Each row of a before or after table is a point. One or more steps were done to the points. Then noise was added and the rows were shuffled. The steps act on columns, c1 being the first. What was done? A step turns or swaps two columns, mirrors them in a line or flattens them onto one, adds a multiple of one to another, or multiplies or shifts one. Angles are multiples of 10 degrees, from the lower column toward the higher: turns from -170 to 170, lines from 10 to 170 but not 90. Use the fewest steps. Two steps may share a column if one is a turn and the other turns, adds or multiplies; they go together, in the order done. Otherwise the lowest column goes first.
In the rows, 128 means zero.

Before (14 x 2):
[[122 112]
 [157 128]
 [134  80]
 [143 145]
 [118 140]
 [167 140]
 [117 146]
 [128 138]
 [119 140]
 [117 102]
 [158 106]
 [157 146]
 [144 108]
 [122 141]]
After:
[[110 133]
 [214 166]
 [173 165]
 [110 161]
 [215 148]
 [ 94 122]
 [100 160]
 [ 97 160]
 [128 158]
 [147 100]
 [176 127]
 [ 95 166]
 [246 161]
 [219 127]]
Steps: multiply c1 by 3; shift c2 by 20

Before, 14 rows:
[[142 159 170]
 [153 146  96]
 [119  75 153]
 [102  99 213]
 [149 159 100]
 [187 201 133]
 [185  92 172]
 [148 129  97]
 [114 117 121]
 [120 168 139]
 [156 135 140]
 [121 124 158]
 [103  90 117]
 [157 109 166]]
After:
[[171 124 184]
 [150 143 129]
 [140 101 157]
 [130 187 194]
 [125 117 135]
 [ 80 156  98]
 [120 119  89]
 [175 152 162]
 [134 110  95]
 [124 151 145]
 [111 180 123]
 [220 147 179]
 [147  99 114]
 [113 170  67]]
Steps: add -1 times c2 to c1; turn c2 and c3 by -60 degrees

Before (14 x 4):
[[136  99 176 120]
 [110 100 121 118]
 [117 249 165 115]
 [131 130 113 113]
 [ 99 132 123 141]
 [224 117 117 143]
 [ 97 128 149 129]
 [101 101 157 136]
 [182 103 113  92]
 [104 117 128 119]
 [134 105 138 116]
 [105 104 127 145]
 [127 177 116 144]
 [117  98 139 114]]
After (14 x 4):
[[118 164 250 115]
 [135 138 104 116]
 [224 117 116 144]
 [182 112 103  92]
 [105 127 104 144]
 [105 127 117 119]
 [110 121  99 118]
 [127 116 177 142]
 [ 99 124 131 142]
 [136 176  98 120]
 [117 139  98 115]
 [ 97 149 128 130]
 [132 113 131 112]
 [101 157 101 136]]
Steps: swap c2 and c3

Before:
[[122 158  96 117 120 112]
 [103 132 147 122 145 141]
 [132 149 116 180 131 107]
 [135 155 138 145 118 145]
 [123 139 119 142 127 116]
 [119 112 150 109 125  98]
 [114 122 116 134 125 124]
 [119 126 142 102 148 151]
 [135 152 129 130 152 146]
 [114 143 165 124 110 132]
 [154 110 156 148  99 151]
 [125 155 110 139 121 111]]
After, 12 rows:
[[118 109  72 109 116 126]
 [130 181 160 152 133 124]
 [117 101 133 124 106 128]
 [115 136 148 120 140 128]
 [127 140 160 156 146 130]
 [135 145  87 156 125 129]
 [105 122 119 132 105 127]
 [120 141 144 139 134 126]
 [156 145  10 113 132 127]
 [133 131 171 152 107 130]
 [115 124  10 143 117 128]
 [123 115 185 159 157 130]]
Steps: swap c2 and c4; turn c3 and c5 by -140 degrees; multiply c3 by 3; multiply c6 by 0

Before, 11 rows:
[[147  91 149  83 119 133 126 136]
 [ 90 140 116 181 102 103 103 140]
 [163 196 144 132 116 129 134 129]
 [144 184 101 153 130 189 171  63]
 [ 91 100 134 111 126 110 151 110]
 [118 128 148  68 100 150 118 133]
 [125 148 152 143 156  95 141 211]
 [158 118 150  97 123 138 122  69]
 [175  82 146  74 127 121  64 211]
 [172  84 173 155  84 163 189  97]
 [ 81 118 190  89 160 170 130  80]]
After, 11 rows:
[[141 117  86 131 112 132 128 128]
 [ 92 130  98 140 169 170 130  55]
 [166 136  71 205  80 163 187  89]
 [133 180 189 203 120 190 171  89]
 [126 126 142 231 131 104 103 141]
 [146  65  78 124 106 120  64 182]
 [113  48 138 196 149  95 140 157]
 [142 161 111 145 110 134 124  77]
 [112 144 100 161 145 111 152 119]
 [147 103 186 181 103 128 135 101]
 [139 114 123 119 119 149 116 115]]
Steps: flatten c1 and c5 onto the line at 130 degrees; turn c2 and c3 by 110 degrees; turn c2 and c8 by 50 degrees; shift c4 by 50

Before (8 x 9):
[[ 97 127 104 120 153 159 103 135 143]
 [ 78 130 147 133  98 169 116 132 132]
 [141 144  91 136 104 101 149 113 138]
 [ 77 139 103 160 110 153 129 108 121]
 [147 112 135 181 127  99  90 150 168]
 [136 102  82 162  96 107 152 149 146]
 [148 179 150 151 115 103  83 158 104]
 [ 76 137 151 134 157 121 104 170 154]]
After (8 x 9):
[[ 83 130 146  89  99 114 114 107 140]
 [146 142 102 146 120 147 123 122 156]
 [ 98 127 103 106 137 106 135 118 173]
 [ 63 137 156 133 139 138 135 138 207]
 [130 179 185 138  97 159 111 165  56]
 [134 112 124 127 112 190 117 158 248]
 [125 102  63 131 115 169 118 149 183]
 [ 94 138 110  88 115 143 120  87 108]]
Steps: turn c1 and c8 by 30 degrees; add 0.7 times c2 to c3; turn c4 and c6 by 120 degrees; flatten c5 and c7 onto the line at 30 degrees; multiply c9 by 3
